Each row of a before or after table is a point. One or more steps were done to the points. Then noise was added and the rows were shuffled. The steps act on columns, c1 being the first. Write out the steps. A step turns or swaps two columns, mirrors them in a line or flattens them onto one, adds a multiple of one to another, or multiplies or shifts one. Angles are multiples of 10 degrees, from the lower column toward the higher: turns from -170 to 170, lines from 10 to 170 but not 90. Use the fewest steps. Two steps may share a column if one is a turn and the other turns, adds or multiplies; they go together, in the order done. Otherwise the lowest column goes first.

Before (8 x 2):
0:   3  33
1:  41  12
2:   2   8
3:  14 -21
4:  33  12
5:  56  -1
6: -75 -38
7: -28   5
After:
0: -23  27
1:  60 -56
2:   2 -28
3: -29 -11
4: -19  50
5:  -6  -1
6: -22  36
7:  16  23
Steps: turn c1 and c2 by 110 degrees

Before (8 x 3):
0: -21  57  -9
1: -30 -32 -42
2:  44 -34  41
3: -38 -47 -20
4:   1   8  15
5:  22  -6  20
6:  35 -38  -4
7: -20  54 -17
After, 8 rows:
0: -22   3  57
1:  -5 -20 -48
2:  46 -43   3
3:  -8  16  -1
4: -15  17 -21
5:  55 -26  -5
6: -20  13  56
7:  -8  18 -65
Steps: turn c1 and c2 by 140 degrees; turn c2 and c3 by -110 degrees

Before (13 x 4):
0:  -4  -4 -13  -8
1: -23   2  12 -20
2:  16  -3 -14   6
3:  -3  19  -3 -11
4:  -4   7  -9 -15
5:  16 -32 -11 -22
6:  -2  -1   5   5
7: -10  13  -9   7
8:   5  -4   0 -10
9:  12 -22 -25  -6
10:   0  -8  11  -7
11:   4  -8  -3  20
12:  21   8  -2  -6
After:
0:  16  -8  15   0
1:  -1 -24 -12  -1
2:   2  21  -2  18
3:  23 -97  -5  17
4: -10  39  11   4
5:   1 -12   4  14
6:  18 -66  15  16
7:   1  57  -5  10
8:   7 -12  -6   6
9:  -1 -24  15 -14
10: -19   6 -23  15
11:  21  23  -3  -1
12:  -4  -3  -1  -6
Steps: turn c3 and c4 by -140 degrees; turn c1 and c4 by -20 degrees; multiply c2 by 3

Before (13 x 6):
0:  -1   5 -25   9 -37  43
1:   0  48 -51  12 -23  49
2:  -5 -10  34 -21   7 -38
3: -22  25  44  -3  81 -27
4:  -2  14 -34  47 -30  11
5: -41 -12  37  -7  40  -9
6: -33  -2 -18  12 -32 -54
7: -27 -20 -37 -44 -10 -53
8: -55   0  16   5  43   5
9:  -1 -47 -33   1  10 -46
10:  -5 -29  -9 -26  13 -56
11:   1  30 -40  11 -35  32
12:  -8  18 -27  55 -56  42
After, 13 rows:
0:  38 -33 -52  14 -23   7
1:  33  41  13   6  44 -36
2:   5   0 -26  10 -38   2
3:  -2  11  32 -24   8 -78
4:  14  -6 -33  47 -30 -30
5:   2  36 -40 -45 -12 -90
6:  18  -5 -27  57 -55  -1
7:  14  39  39 -12  41 -51
8: -19  23 -11 -24  14 -97
9: -38  30 -33   0  11 -84
10:  32   3  43  -3  80 -68
11:  18  24 -22   8 -35 -94
12:  25 -19 -37  10 -35  -5
Steps: turn c1 and c2 by -130 degrees; shift c6 by -40
